Each point is reached from the start by the listed moves, each made once or not at all, plus a little noise. Say if it took an odd or an even number of moves. Then give how often each move was made.

Moves:
(1): [-38.8  24.1  14.7 -16.4]
(2): [34.4 -7.1  5.5  7.7]
(3): [-12.2 -21.7  -8.3  -3.8]
Start: [ 1.7 -3.6  9.2 -9.0]
Points:
[ 35.6 -10.8  14.6  -0.9] -> odd (0, 1, 0)
[-49.9  -0.1  15.9 -27.6] -> even (1, 0, 1)
[-10.5 -24.5   0.8 -12.4] -> odd (0, 0, 1)

Moves:
(1): [ -2.4   0.0 -13.1   2.3  -5.1  10.2  -1.6  14.4  -1.1   5.9   5.1   9.7]
(2): [ -5.5   5.0  11.6  -2.9   1.2 -12.1  10.1  -5.8  32.1   2.8  16.4  -0.2]
(3): [-18.2  -8.5   4.0  -1.4 -14.4  -8.3  -0.1  18.7   3.3   2.9 -26.8  -0.1]
(4): [  4.8  -6.6  10.5 -11.5  12.1   7.2 -11.1  19.7  10.2   8.3   3.9 -13.4]
(5): [ -1.5  13.1  13.0 -13.1 -15.4  -8.0 -10.0   5.5  -5.9   4.4  -2.6  18.0]
(6): [ 13.3  13.2  11.5  -3.5 -17.6  13.9  14.7   4.7   7.6 -17.1 -16.6   1.7]
(7): [11.2 -9.5 -1.7 11.3 -7.0  4.1  0.6 -1.4  3.0  5.4  5.0 -0.2]
(8): [ -9.4  14.9   5.0   1.8 -26.5  -2.9  16.4  10.4 -19.4   2.7  13.9 -15.0]
(9): [ -6.5  -9.9  -3.6  -8.1 -16.0   5.4 -10.3  -7.3   4.9  -6.8   4.7  -4.6]
(10): [-18.6  -6.8  15.7  19.3   4.4  16.3   8.7  -8.7   3.7   8.4   2.0  10.3]
(11): [  2.7 -16.5   8.7  -7.2  -4.8 -12.2  10.5   9.5  -8.7  -8.3   4.9  12.6]
Start: [ -0.6  10.4   1.6  -2.9   7.9  -4.6 -10.1   9.2   0.3  -1.9  15.1   0.8]
Points:
[-10.2  22.5  40.3 -15.4 -81.3 -19.3  29.6  65.4  10.7  -3.4  14.7  29.1] -> even (1, 1, 1, 0, 1, 1, 1, 1, 0, 0, 1)
[ -7.1  10.3  47.6 -40.2 -35.3 -14.6   3.2  75.6  37.5  -3.2  -0.8  28.8] -> odd (1, 1, 1, 1, 1, 1, 0, 0, 0, 0, 1)
[-10.0  15.5  34.8   1.9 -46.3  25.4   2.1   9.6  44.7   2.3  28.8  35.6] -> odd (1, 1, 0, 0, 1, 1, 1, 0, 1, 1, 0)
[-26.6   9.2  21.1  13.6 -24.6  27.3  12.3  38.1  14.2  -1.6 -20.6  22.8] -> even (1, 0, 1, 0, 0, 1, 0, 0, 0, 1, 0)
[ -5.4   0.9  25.0   8.3 -14.3  24.3  21.2  28.6   1.6 -12.9  10.2  34.0] -> even (1, 0, 0, 0, 0, 1, 0, 0, 0, 1, 1)
[-10.1   7.3  28.3 -21.9 -49.1   2.7  18.5  86.8  -8.1  -7.6   0.0  -3.4] -> even (1, 0, 1, 1, 0, 1, 0, 1, 0, 0, 1)
[ 18.2  19.6  36.7 -23.2 -56.7   7.8   9.9  72.1 -13.3  -0.1  28.2  14.4] -> odd (1, 0, 0, 1, 1, 1, 1, 1, 0, 0, 1)
